Each row is a point. Before rounding, the points of a table are all equally far from one centre. They may lie mostly on one side of it. Where is the centre, to within rounding?
(in the rows, 128 means zero)

Points:
[[148 173]
 [122 201]
 [102 201]
 [148 161]
 [143 146]
 [143 184]
 [123 130]
 [126 199]]
Centre: [112 165]

Points:
[[ 86 149 157 149]
 [ 59  90 147 159]
 [ 65 101 162 156]
 [ 80 144 140 162]
 [ 79 105 110 171]
 [ 59  91 137 163]
 [ 34 110 115 144]
 [ 93  65 164 116]
 [ 88 103 181 137]]
Centre: [ 85 111 126 113]

Points, 12 rows:
[[206  98 120  96  94 177 139 121]
 [197  86  89  99  79  98 150 111]
 [200  74 131 114 129 105 125 126]
 [195  97  93  78  97 160 127 130]
 [239  92  96 128 132 152 160 108]
 [197  98 120  82  79 158 144 109]
 [181 129  68 129  74 189 110  72]
 [185  71  92 104  93 107 117 109]
 [199 129  91 156  79 202 129  91]
 [165  80 104 132  81 142 118 139]
 [164 114  37  98 139 114 110 117]
 [177  72 129 144  83 138 129  92]]
Centre: [185 156 104 133 116 125 126 102]

Points, 18 rows:
[[201 138 140 180 181 162  96 157  91 126 167]
 [149 120 133 176 191 152 111 137  61 123 179]
 [169 136 175 163 175 127 123 131  81 124 103]
 [142 157 165 181 163 171 130 122  59 153 173]
 [161 145 128 173 196 179  91 119  47 190 148]
 [152 106 124 209 178 141 119 149  52 175 177]
 [181 139 119 157 201 143  99 173  61 159 124]
 [199 169 122 206 175 156 128 124  74 164 121]
 [159 179 153 186 208 120 140 113  79 161 159]
 [143 105 119 181 176 122 136 139  51 180 188]
 [144  87 144 147 177 118 126 120  65 136 173]
 [ 83 166 152 164 178 147 126 119  91 160 124]
 [175 168  92 182 232 144 106 143  94 192 152]
 [149 128 153 214 175 105 160 180  96 169 158]
 [151 131 154 152 143 122 127 100  65 192 182]
 [189 148 124 176 132 132 125  99  92 135 129]
 [123 157 161 178 162 126  80 132 110 170 185]
 [162 127 115 190 183  89  95 127  97 145 160]]
Centre: [154 118 134 164 181 157 134 132 126 181 140]

Points:
[[157 190 112 177  99 140 155 122 174 129 110  52  57 150]
 [115 183 149 157  91 124 213 129 195 137 155  90 109 151]
 [113 153 140 157 111 104 175 187 174 128 127  83 106 157]
 [142 163 142 172 126 153 151 117 225 160 177  77 119 119]
 [169 144 109 183  80 120 143 151 210 141 135  68 122 160]
 [150 179 108 207  78 106 173 126 196 126 138 136  87 150]
 [159 181 146 209 117 131 172 136 187 155 125  96 131 149]
 [184 145 134 172  64 117 137 102 187 141 148 100 127 196]
 [136 195 128 182  70 126 187 134 208 118 123  78 113 168]
 [178 187  84 171  89 122 169 138 205 134 132 103  69 169]
 [156 150 114 210 138 136 171 136 209 121 146  63 104 155]
 [153 159 123 177  92  91 177 137 213 156 118 100  97 162]
 [145 118 103 158 110 131 177 174 211 117 131  88  86 153]
 [175 183  70 115  88  98 165 139 180 125  94 131  79 152]
 [168 185 144 174 118  87 146 127 195 126 138  65  92 149]
 [173 161  97 161  53 132 176 104 198 105 155  71 143 160]
 [179 165 113 180  90 147 178 135 177 125 131  69  79 175]
 [177 142 153 176 100 132 174 129 187 126 130  89  95 193]
 [169 174 111 212 121 112 151 131 186  87 145  73  91 163]
 [143 128  86 181 112 164 177 129 206 107 112  40 131 152]
 [146 153 128 153  80 114 175 128 221 151 158  95 121 110]]
Centre: [120 162  98 139 126 140 136 101 170 118 130 114 123 158]

Points:
[[155 131 157  82  79 135 131  70 138  97 127 145  65 174 133 175 103 125
  131 185]
 [160 139 157 140 115 121 148  78 100  79  66 121   7 196 113 156  98 174
  121 136]
 [148 134 160 136  81 108 143  20 102  94  86 134  75 178 117 169 113 164
  202 118]
 [150  77 129 127 106  75 100  31 134 128 123 118  42 190 118 157 105 157
  130 147]
 [112 131 145 127 106 103 170  53 142 108 113 101  58 212 112 211 124 161
  171 155]
 [148 119 147  73  97 118 104  62 161  90 127 149  65 195  79 173 154 155
  147 150]
 [155 125 148  82 107  75 154  57 152 139 110 111  41 208 116 164 146 129
  170 124]
 [103 117 123  90  85 122 124  97 152 130 109  83  86 215 126 205 116 177
  150 132]
 [158 161 162 131  89 149 139  92 103  79  88 113  63 180  46 156  97 118
  150 157]
 [143 114 173  74 126  92 137  84 122 123  56  97  73 222 147 155 136 171
  117 162]
 [175 136 163  84 103  83 146 111 136  83 106 146  39 206  91 166 144 154
  117 132]
 [165 141 147  74  89 114 127  60 172  76 132 124  55 164 105 161 124 106
  140 102]
 [148  85 154 118 118 133 136  70 142 106 139 116  55 193  81 193 142 133
  149 124]
 [156 116 147  98 157 103 141  83 172 102 126  97  65 203 153 156 146 145
  153 104]
 [169 165 166  85  97 129 133  74 134  93  62 148  31 169  91 176 110 162
  135 116]
 [166 138 145 118 149 133  59  62 121 129  86 115  56 193 107 140 137 148
  149 153]
 [130 119 173  94  98 119 125  81  97 120 117 120  47 225 131 169 138 135
  160 169]
 [176 167 145  87 154 121 123  76 164 112 100  94  67 191 123 175 154 159
  135 138]
 [191 145 159  99 104 111 126  71 146 146 125  77  76 144  80 163 138 148
  152 131]
 [154 116 171  75 131 101 140  95 167 162  97 129  75 167 115 184 128 155
  159 143]
 [154 108 171 110 123  81  96  56 133 110 107  91  38 202  91 158 150 157
  169 160]
 [122 160 162  89 136 103 122  50 134  66 109 143  88 220 134 177 106 164
  163 134]
 [160 113 173 146  85 130 163  69 147  89 123 150  54 190  94 158  96 131
  167 134]
 [173 125 147  97 110 106 130 102 141  76 110 150  29 203 114 187 114 122
  139 117]
 [140 139 151  69 113 104 128  99 181 110 103 129  24 185  95 169 105 128
  152 101]]
Centre: [121 132 129 122 108  99 132  88 127  99  87 114  85 161 110 138 123 144
 138 134]

Points (30 x 24):
[[ 92 127 188 134 117 198 182 125 174 109 156  86 179 137 124 124 128 153
   41 144  72 148  61 116]
 [119 126 155 139 132 221 168 117 159 104 160 144 165 156 122 180 102 158
   52 165 139 161  81  87]
 [108 112 135 150 149 190 168 151 119 134 105 106 185 163 117 171  89 190
   55 156 120 162  49 138]
 [ 91 146 154 163 137 208 144 126 134  98 116  67 184 130 102 143 146 194
   65 213 165 134 116 146]
 [ 99 136 120 161 150 169 180 141 139  94 126 112 190 132 169 150  96 175
   92 186 147 160  74  93]
 [ 87 145 188  94 134 204 139 115 138 111  93 111 176 123 121 167 113 131
   76 180  90 144  99 159]
 [137 157 125 167 110 191 127 136 139 115 123 121 158 138 101 125  52 180
   78 225 140 139  85 120]
 [ 79 139 135 157 134 179 183 126 156 129 117 124 201 145 157 142 101 162
   48 205 135 154 105 141]
 [114 161 128 137 155 213 183 149 133 126 127 173 199 142 141 157 134 166
   68 191 110 123  90 108]
 [ 97 187 117  96 109 190 181  98 174 131 125 111 162 149 103 173 132 150
   68 139 120 207 115 150]
 [113 181 154 162 104 232 146 143 155 131 132 131 177 129  74 172 107 161
   47 196 118 140  61 116]
 [ 87 149 184 153 138 162 146 148 155 137 105 114 173  99 121 167  94 121
   54 188 121 111  78  61]
 [109 173 153 141 134 211 151 115 127 122 116 164 173 148 136 134 128 149
   80 221 106  83  71 122]
 [145 125 167 152 123 195 174 131 171 105 129 110 170 146  97 186 117 180
    7 145 127 158  56 116]
 [114 148 143 156 139 182 149 181 113 139 120  98 153 154 121 166  62 127
   81 168 152 164  44 140]
 [ 76 156 176 165 122 200 197  92 142 151 123 133 185 130 121 187 128 153
   73 123 113 165  89 133]
 [ 72 167 160 120 120 177 181 134 124 115  99 158 194 112 105 148 134 136
   55 163  70 147  72 119]
 [ 69 154 129 133 119 204 135 115 136 108 116 129 159 138 113 146 128 210
   80 206 157 158  89 156]
 [ 65 144 146 146 146 186 169 137  96 124 108 123 160 151  98 158 131 143
   63 141 103 175  33 145]
 [129 134 184 164 119 197 172  82 137 105 104 127 174 130 130 159 112 124
   74 186 148 128 114 175]
 [ 91 115 179 145 132 205 190 123 153 145 135 132 179 129 135 129  99 129
   56 120 149 145  95 155]
 [101 171 111 117 140 179 144 109 170  95  99 137 206 142 124 117 110 154
   67 204 133 152  75 139]
 [113 161 153 146 161 206 171 140 135 100 111 117 198 111 153 144  88 180
   68 157 127 157  47 118]
 [ 91 100 143 123  97 174 158 156 137  91 157 124 179 121 104 147 114 137
   59 180 134 126  62  99]
 [ 85 135 148 185 131 156 139 119 143 105 120 141 185 129 137 161 113 106
   90 181  88 143  64 118]
 [ 62 128 184 151 149 168 157 139 143  97 124 114 114 106 141 164 106 175
   60 189 137 126  79 146]
 [ 61 126 120 144 127 175 142 144 161 123 124 137 164 175  89 171 126 143
   61 159 102 156  59 163]
 [ 99 129 144 129 114 181 158 182 190 135 177 137 155 178 107 142  99 164
   60 147  84 140  70  95]
 [ 73 126 147 153 126 172 145 141 186 106 139 126 157 102  72 181 107 202
   77 142 132 104 106 116]
 [108 122 167 111 108 159 165 132 121 129 138 141 144 136  82 145 123 205
   95 167  59 149  53 140]]
Centre: [128 172 153 144 117 158 151 137 140 125 114 104 141 153 114 133 135 159
  79 142 125 131 105 115]

Points:
[[121 152 193 114 154 137 107 115 100 137 143 122 101  94  84 141  88 161
  158  68  93 136 209 132]
 [112 129 190 123 138 152 112 151 134  85 121  69 108 124  45 178  97 153
  200 127 114 177 215 129]
 [119 128 121 110 153 134  81 120  97 111  85  80 141  88  89 164 117 172
  140  81 107 139 248 113]
 [ 98 124 131 160 147 147  70 149 113  77  82 126  91 113  75 139  63 173
  155  77 125 139 209 137]
 [ 96 138 184 103  97 125 128 179  56  57  84  93  89 104  80 155  59 167
  110 106 132 150 206 111]
 [ 90 128 180 110 122 179 119 188  55 140 110  75 150 136  77 131  74 169
  190  50 134 163 186  93]
 [101 127 135 147 161 166 112 194 121 123 115  71 107  93  51 136  62 166
  162 119 100  96 173 162]
 [114 150 151 107 160 150 107 171  70 126 131  89 102  96  96 147 108 208
  172 163 112 133 245 142]
 [ 90 141 149  81 121 196 114 157 108  99 159  60 138  86 106 148  90 157
  143 154 131 195 219 143]
 [ 97  84 155 163 172 162 117 166  90  85 122  87  89 153  46 143 125 155
  147 123 156 193 216 128]
 [ 88 123 164 116 113 151 127 201 113  94 110  70 116 110  84 124  98 177
  186 100 121 105 241  98]
 [102 106 139 143 146 156 133 176 125  78 126  78  92 101  84 175 115 194
  115 127 136 148 217 207]
 [125 145 184 145 141 142 121 159  46 114 101  51 118 109  55 125  78 182
  134 134 109 176 211 151]
 [ 92 126 156 122 136 147 130 192 116 109 140 104 109  85  52 158 113 215
  167  86 150 118 233 133]
 [109 103 154 139 142 162  80 172 131 150 150 110 109  88  41 128 101 179
  169  88 166 150 211 119]
 [121  83 143 147 175  84  97 137  76 132  96  64 138 117  77 139 127 191
  137 101 140 112 202 129]
 [108 128 195 168 134 148 139 156  49  97 148 101  74  89  90 151  97 142
  161  94  95 196 219 123]
 [110 142 172 147 146 172 110 174  98  62 104  77 100  92  78 139 133 167
  136  65 121 156 210 106]
 [115 106 173 130 156 206  96 186 106 124 144  75 117  77 102 173  85 141
  143  67 111 153 200 106]
 [110 143 140 145 112 137 121 201 126  73  95  59  87 108  96 138 106 232
  159 128 162 189 181 116]
 [ 78 134 136 156 156 168 110 131  91  94 170 114 111 144  92 158 132 183
  119 110 112 189 245 131]
 [ 89 137 165 127 122 148  85 189 112 101 141  62  84  97  77 130  73 186
  189  73 121 139 207 114]
 [127 151 180 144  79 141 116 153  89 164 101 104 181 113 106 105  42 174
  146 107  84 146 179 115]
 [ 86 154 176 157 165 146 170 192  93 114 144  93 110 105 103 129  85 170
  182  70 139 158 172 107]
 [ 95 117 135 170 144 180  68 170 122 104  80  95 137  91  53 180 116 164
  185 116 141 120 152 157]
 [116 128 129 132 154 132 108 147 121 118  72  73 115  75 107 133 135 201
  166 100 103 153 212  88]
 [135 105 148 171 185 142 130 186  76 106  99  89 116  86  91 145  74 175
  214  87 104 160 173 116]
 [ 79 154  86 134 126 132 104 181  96 105  99  51  80  82 106 133  83 194
  179  80 147 173 184 143]
 [ 72  92 124 151 187 134 103 187  94 117 131  89  88  88 100 126  93 173
  132  96 105 115 175  99]
 [ 98 138 115 166 135  95 118 160  73 146 104  78 101 131  55 132  47 161
  183 112 156 183 217 141]]
Centre: [136 111 116 125  92 142 127 161  80 118 135 108 121 135  99 163 113 157
 150 116 124 150 159 128]

Points, 28 rows:
[[206  84 172  87  99 120 110 114  98 109 142 137 167  96  98  86  67 197
  155  88 165 207 107  98]
 [204 113 174 112 152 107 119  93  87  70 201 113 129  88  95  83 122 197
  179 107 184 150 113  82]
 [190 100 117  98 126 121 129  58 136 107 160 159 161  98  70  67 118 171
  131 125 150 141 146  98]
 [211  94 142  98 147 123 105  46 111  86 190 105 131  89 111  82 113 206
  128  76 169 178 116  76]
 [213 107 150  89 121 136 133  85 126 101 182 143 147 150  95  70 122 184
  134 118 140 196 134  85]
 [221 103 149 104 105 138 130 126 132  96 200 107 148 136  82  67 121 183
  162 133 165 180 127 120]
 [200  94 180 100 114 107 119  34 124 126 197 105 153 100  97  54 110 200
  162 117 140 177 133 136]
 [207 164 155  73 142  91 110  91  85 109 172 130 133 148  94  71  90 180
  140 111 136 174 117 134]
 [195 103 146  67 140 100 150  91 127 109 158  83 153  96  55  81 148 181
  145 105 156 180 109  76]
 [192 107 141  90 158 109 159  59 136 132 146  93 160 140 116  62 146 186
  109 111 140 167 120  83]
 [195 150 165  64 144  93 125  56 107  90 203 121 153 129 114  92 113 150
  124 109 134 191 139  81]
 [230  85 183  80  91 119 126  78 130 117 183 112 121 107 123 100  84 160
  127 123 171 175  87  88]
 [182  93 156  78 130  96 118  83 137  99 183  93 135  99 106  72 101 208
  101 164 153 165 115  91]
 [219 130 165  92 115  87 125  93 132 131 189 118 172 122  91  54 128 195
  142 146 143 169 132  90]
 [211  89 176  92 123 124 153  56 138 106 172 114 142  82  86  73  95 148
  148 119 161 196 141  99]
 [197  83 147 108 107 116 174  54 126 102 180  78 158 110  90 104 109 166
  159 127 157 168 146 144]
 [208 131 127  61 128 104 144 116 121 101 184 107 134 118  61  74 113 179
  135  91 171 175 122  89]
 [227 136 181  94 161 123 121  49 141 120 173 129 146 106  84  79 115 184
  160 112 181 168  94  91]
 [191 109 154  97 147 152 107  68 111 101 176 105 131 137  70  66 101 195
  138 120 143 180 110 105]
 [208 145 162 116 121  87 124  83 109 104 215 105 156 120  75  57 127 154
  119 104 144 178 129  95]
 [201  91 152  74 138 115 126  98  93 108 183 168 151  73  91 119 154 161
  129 136 155 177 127  73]
 [200 150 165  74 131  95 131  44 144 110 178 126 168 137 122  79 160 171
  142 115 183 196  94  66]
 [205  93 186 119 157  58 104  90 134 112 185  95 110 132  83  88 119 206
  142  93 205 177 116  90]
 [198 133 183 124 106  79  98  61 152 118 183  86 126 145  93 102 109 210
  126 139 154 154 123 100]
 [191  83 133 114 122 134 132  88 127 145 209 101 167 116  96  71 113 222
  173 103 155 181 110  77]
 [206 109 140  86 156 103 140  82 103  86 197 104 137 113  75  92 105 170
  116 136 149 172  96 114]
 [202 103 116  84 152  98  82  60  91 124 224 122 170 114 101  80 140 176
  149  96 159 167  90  78]
 [227 132 163  83 127  69 132  88  98 113 162  89 131 135  85  62 124 182
  142 131 159 171 120 112]]
Centre: [150 117 149 110 127 101 102 102 130 131 162 116 143 102 135 107 130 157
 151  98 173 173 118 125]

Points, 29 rows:
[[113 175 191 160 164 153 131  94  38  84 127  68 167 184 203  70  92 125
  148 178 133 144  74 144]
 [108 204 178 164 146 134 178 147 115  98  92  48 191 160 177 113  99 132
   93 153 120 157 107 150]
 [104 200 166 156 143 140 168 118 116  55  89  58 152 201 171  89  78 104
  150 175 154 148  80 150]
 [ 88 189 167 171 120 167 114 129  44  93 167  97 118 180 176 132  87 140
  143 151 139  94  90 126]
 [118 172 186 148 131 117 122 160 117  97 138  70 118 168 198  84  82 105
  143 168 116  93  55 147]
 [ 74 207 172 191 132 125 164 147 111 107 125  64 167 145 182 130  67 181
  159 173 112 139 112 143]
 [ 96 205 168 164 173 167 118 163  61  89 161  68 104 142 197 137  93 192
  118 175  98 122  70 140]
 [111 165 149 159 118 167 105 162  98 159 150  83 153 124 191 120 113 114
   99 133 117 114  60 111]
 [120 217 168 144 115 151 123 127  68 154 128  81 133 148 199  97  84 149
  131 152  55 156 115 145]
 [125 211 177 196 103 163 146 133 104 121 140  43 143 165 162 102 120 149
  157 152 146 144 134 136]
 [ 93 176 159 157 149 131 162 123  66 132 147  95 143 159 166 102  71 156
  198 150  82 140  99 141]
 [ 80 201 185 163 130 105 137  99  94  94 155  81 152 189 154 103  50 161
  172 156 121 125 112 146]
 [ 92 146 146 173 153 122 137 110 100 102 169  68 133 138 236  77  71 155
  135 135 147 140  51 125]
 [113 162 168 137 159 132 146 200  71  99 116 100 109 162 157  48  93 122
  113 155 109 139  69 142]
 [ 88 178 167 185 144 168 131 142  86  82  88  52 132 160 159 108  62 150
  114 204  75  97  83 151]
 [105 154 140 153 198 100 154 110  47  89 133 103 152 179 189 129 105 105
  141 169  93 179  69 133]
 [ 81 176 161 172 168 125 162 120  61  81 133  54 147 164 126  86  79 195
  166 158 136 172  60 167]
 [118 161 149 146 110 180 157 154  71  83 152  32 104 165 178 106  80 192
  117 196 127 147  71 129]
 [102 187 137 174 172  90 172 115 112 129 144  63 135 117 168  98  52 148
  142 147 107 133  85 194]
 [121 169 122 163 163 110 149 118  81 106 146  37 159 152 233 123  34 147
  109 171 129 123 105 135]
 [ 94 194 158 141 149 169 192 110  86 100 165  64  98 161 159 135 128 155
  119 165 116 149  77 108]
 [ 81 193 183 167 138 125 115 142  81 139 143  49 122 141 193 103  95 167
  164 134  83 156  65 134]
 [ 90 231 127 114 133 112 138 117 103 138  97 108  88 144 166  91  85 144
  176 141  79 128  72 120]
 [ 72 180 191 139 202 103  95 137  77 148 102  63 157 141 162 124  67 131
  137 151  92 116 121 116]
 [ 68 210 167 127 174 120 161 153  88 120 157 126 136 171 195 107  89 144
  125 144 126 147  98 169]
 [ 91 208 184 165 134 179 121 137  95  93 153  58 162 163 198  81  77 136
  142 190 120 127  65 160]
 [123 174 170 182 163 146 122 139  91  42 109 119 144 156 212 130  53 121
  141 126 127 121  82 105]
 [ 92 181 164 124 123 146 121 110 118  98 107 107 159 173 223 126  35 128
  170 192  88 158  80 119]
 [ 76 160 183 162 138 150 121 171  88  69 140  79 109 188 134  85  88  98
  166 166 140 161  89 153]]
Centre: [121 169 134 137 151 132  97 113 102  99 107  93 128 129 156 113  98 154
 125 178 144 157 101 137]

Points:
[[100 156 141  65 112 105  84 170 158  82 162  95 112 118 123 125 164 145
  116  94  69  82 165 190]
 [ 88 138 118 120 138  83 121 143 162  76 128  84  94  97 138 142 124 144
   98 151  67  97 166 195]
 [ 90 148  81  77  97 148  92 141 186  82 172 103 137 116 111 154  99 151
  115 114  97  47 127 187]
 [110 154 117 121 123 110 145 142 141  90 147 121  84 136 148 133  94 151
   98 163  89  61 124 163]
 [125 170 143 115 128 104 103 115 153  97 164  99  87 139 141 129 144 162
   90 110  99  38 174 164]
 [ 68 153 115 101 127 130 103 147 138  91 169  91 109 126 149 120 129 134
  126 129  61  70 142 175]
 [120 163  98 114 112  74 157 166 193  98 146 118 111 145 150 142  83 144
  116 165  89  60 101 184]
 [ 95 156  64  77 106  95 125 193 147 102 117  83  69 124 138 136 116 113
  140  98 127  72 156 197]
 [103 166 111  80 131 120 115 161 222  81 139 138 117 142 138 107  98 140
  110 128 116  52 134 151]
 [ 86 152 101 111 110 145 112 141 148 110 167  97 129 138 152 156 133 195
  109  92  65  61 129 176]
 [ 88 158  84  76 123 106 103 137 142 107 151  92 104 122 120 133 118 147
  134 127  60  89 120 174]
 [175 175 111 110 155 111 101 155 141  95 104  80 125 129 114 155 150 159
  112 143  81  53 135 223]
 [118 152 121 113 161 130 118 185 145 119 174 138 106 116 130 168 109 162
  124 128  55  78 170 169]
 [128 190  88 112  95 166 132 127 214 129 185  99 124 115  97 121 140 146
   68  85 105  52 160 199]
 [ 82 174 119  82 128  88  76 133 168  84 121 115 115 139 146 170 145 108
  120 113  92  73 155 196]
 [107 150  81  50 110 112  87 158 174 117 183 108 119 111 138 130 123 141
  115 104 103  33 140 184]
 [104 157  77  57  91 107 100 139 166 120 178  91 112 117 161 101 168 114
  116 120 127  61 137 215]
 [165 180 118  98  97 144 134 160 195 117  83  83 126 130 133 137 148 159
   91  92  78  92 106 117]
 [100 126  87 109 123 131 114 170 195  84 142  86 117 147 131 130 128 150
  117 128  49  64  97 174]
 [ 91 164 109 111 115 119 136 115 129 109 172 107 109 146 150 156 161 169
   87 109  75  69 153 162]
 [133 178 106  96 115 139  96 155 174 101 133  94  99 116 171 125 143 171
   77  99  94  81 158 174]
 [ 79 169  89  98 109 129 121 147 199 115 159 111  99 135 149 132 115 156
  131 121  67  66 119 198]
 [ 74 163 114  70 156  96  75 166 159 117 112  98 128 120 144 124 118 173
  126 142 152  83 150 166]
 [ 80 183  83  69 118 140 110 174 144  95 144 128 142 120 143 118 125 118
  110 129  89  78 117 166]
 [110 114 111  83 108 118 104 155 159 120 159 143 123 168 112 124 113 172
  105  97  69  72 152 249]
 [127 127  90  70 106 117 111 157 160  69 165 113 141 124 140 116 148 165
   88 129  98  40 159 216]
 [ 94 153  91 126 130 149 119 134 178  73 154 103 105 134 124 152 137 144
   97  81  81  83  89 172]
 [107 159  73  63 130 105 116 128 210 108 166  63 110  99 106 119  90 109
  126 127 119  67 123 185]]
Centre: [134 120 132 135 107 115 144 154 169 147 132  99 164 124 113 138 136 116
 133 105 138  90 149 181]
